Each row of a before or after table is a point. One or more steps were done to the points. Then noise was added and the rows were shuffled. The steps act on how far a point lies along the listed directions, d1 being the first. Name the steps. A step turns or swaps two directions, mirrors them in a line or flattens them onto one, adds a multiple of one to another, or multiplies one. Angles are multiples of 10 degrees, from the lower direction toward the higher: turns from -170 to 170, lines from 10 to 170 but not 90. Use the fewest steps. Two steps may share a direction if one is a turn and the other turns, adds or multiplies; they go together, in the order done. Otherwise the lowest direction goes first.

Directions:
(1): [ 52 -33]
(2): [33 52]
Before (8 x 2):
[[ 34   7]
 [  3 -16]
 [-52  -6]
 [ -1 -11]
 [-45 -17]
 [ 24 -38]
 [ 29 -26]
 [-59 -15]]
After, 8 rows:
[[  5  36]
 [-42  21]
 [-11  -3]
 [ -9 -56]
 [-17   0]
 [-13 -46]
 [-27  27]
 [ -1 -50]]
Steps: mirror d1 and d2 in the line at 80 degrees

Directions:
(1): [ 34  -5 -29  36  42 -21]
(2): [  9 -31  10  -4  28  60]
Before (9 x 6):
[[-16  14   5 -18 -27  -5]
 [  3 -17   1   2   8  21]
 [ -5  14   2   1 -14 -21]
 [  6 -11  -4  12  11   4]
 [ -8   2   7   0   1   7]
 [  3   8  -9   1  -6 -24]
 [  3   6  -5  10  -1 -21]
 [ -3  11   3   2 -11 -14]
 [  2  -8   0  -1   5  -1]]
After (9 x 6):
[[ -8  17   4  -1 -19 -22]
 [-39  23  23 -42 -60  -1]
 [  6 -24   2   2  16  34]
 [ 11  10 -14  19   5 -36]
 [  7  13 -16   8  -5 -40]
 [-14   1  12  -6  -4  13]
 [  4  -9  -2   2  10   0]
 [-12  21   4  -3 -25 -32]
 [ 18 -15 -13  22  27   3]]
Steps: multiply d1 by 2.5; multiply d2 by 1.6

Directions:
(1): [-41  12   0 -60 -17  33  37  -1 -12 -18 -35  12]
(2): [ 57  -9  56 -14   5  37  28   8 -15  27   4  -8]
(3): [ 23 -31 -28 -21  20  46 -27 -18  29 -16  19  48]
Before, 8 rows:
[[ -7   2  31 -44  -6  36  29  -1 -15   8 -20   3]
 [  0   6  -5  -1   1   3 -18   0  15   8   3   6]
 [ 11   2  34  12  -1 -23  12  18 -12  23  -6 -24]
 [-28  -2 -19 -30   1  15  -1  -4   5 -22  -2  23]
 [ 46 -16  16  -6  16  17  -4  -5   2   1  15  11]
 [  3  16  24   3 -15 -11  25   4 -13  14 -18 -13]
 [-36  27   3  -7 -13 -29   9  15 -12  -6 -22 -11]
 [ -1   3   6  19  -5 -18 -11   5   0  10   7 -12]]
After (8 x 12):
[[ 48 -29   6  -9  24  38 -19  -6  16   1  32  32]
 [-26  17   4  17 -15 -32  -1   9  -8   5  -5 -23]
 [-51  34  27   5 -26 -57  36  27 -32  13 -37 -50]
 [-23  38  36  11 -30 -40  44  14 -31  20 -34 -41]
 [  9  -1  41 -36  -3  35  27   1 -17  16 -14  -2]
 [ -4 -19 -33 -46  13  37 -11 -19  18 -37   0  47]
 [  3   1 -11  -7   6  12 -23  -3  20   5   6  15]
 [  2  38  54  34 -16 -60  23  32 -34  30 -14 -56]]
Steps: swap d1 and d2; multiply d3 by 2.5

Directions:
(1): [-37  23  34   3  11 -13 -23 -52  -2  20 -28  12  -6  47 -13  21  -3  19
  60 -31  20   7  -7  18]
(2): [  3  15  27  -1  11   8  24   7 -23  -1  -8 -51  50 -31   0  13  23  -6
  28   2  50  26  26 -51]
Before (8 x 24):
[[ -7   9  22   7  21   2   0  -7 -10  -1 -10  -7   6   1  -4   3  -4   8
   25  13   4   8   6  -8]
 [-30   9   9  10   1 -12 -35 -36  10  19 -12  35 -34  60 -11  -9 -18   9
   29  -8 -15 -22 -22  35]
 [ 10   2  19  -6   3   4   2   7 -13  -5  -8 -25  13 -15   5  12  19  10
    9   0  31   8  13 -26]
 [-18   2  13  -4   3  -7 -10 -16   5   9 -18  23 -21  24  -6  -2  -4  -3
    2 -13  -8  -7  -3  14]
 [ 16 -15 -31   4 -16   2 -14  17  19  -5  22  21 -26   5  -1 -31 -17  -8
  -40  16 -36  -5  -3  20]
 [-34  18  25   0   7 -14 -23 -45 -13  21 -15   5  -4  31 -13  21  -3  15
   48 -23  11  22   6   8]
 [ 29 -16 -40   1  -5  -2  23  27   4 -14  29   3 -12 -45  19  -7   9  -5
  -42  12 -16 -18   5  -5]
 [ 23 -11 -11 -12 -14   5  17  40   0 -17  28 -21  22 -37  17 -17  -5 -31
  -44  38  -7   4  14 -31]]
After:
[[ 12 -20 -35   7 -12   1 -13  24  14  -5  21  30 -37  12   3 -36 -18 -13
  -45  29 -44 -35 -18  22]
 [ 15   7   0   2  10  -2  33   7 -14  -5  11 -34  26 -50  14  14  22   1
   10  -1  34   6  22 -36]
 [-10   8  26  -3   1  -6 -17 -19  -5   5 -20   3 -10  20   0  18  11  20
   25 -15  23   2  -1   1]
 [  5 -10  -6  -4  -2  -3  -3   9   9  -3  -3  24 -21   3   1 -14  -4 -12
  -33   2 -22 -13  -2   9]
 [ 27  -6 -14   1  -9  12  10  33   0 -11  22 -25  21 -33   2 -26   3 -19
  -27  26   5  16  24 -30]
 [-10   5  13   9  17  -1  -8 -11  -3   1  -9   9 -12  14  -7  -1 -12  12
   15  14 -13  -1  -4  12]
 [ -9  20  32 -11   1  -2  12   0 -16   0  -2 -42  46 -13   6   7   5 -19
   27  12  39  23  23 -44]
 [-14  -7 -17  -2  -8 -15 -28 -19   7  10  10  38 -42  31  -6  -3 -20   8
   -9  -6 -42  -4 -13  40]]
Steps: turn d1 and d2 by -80 degrees
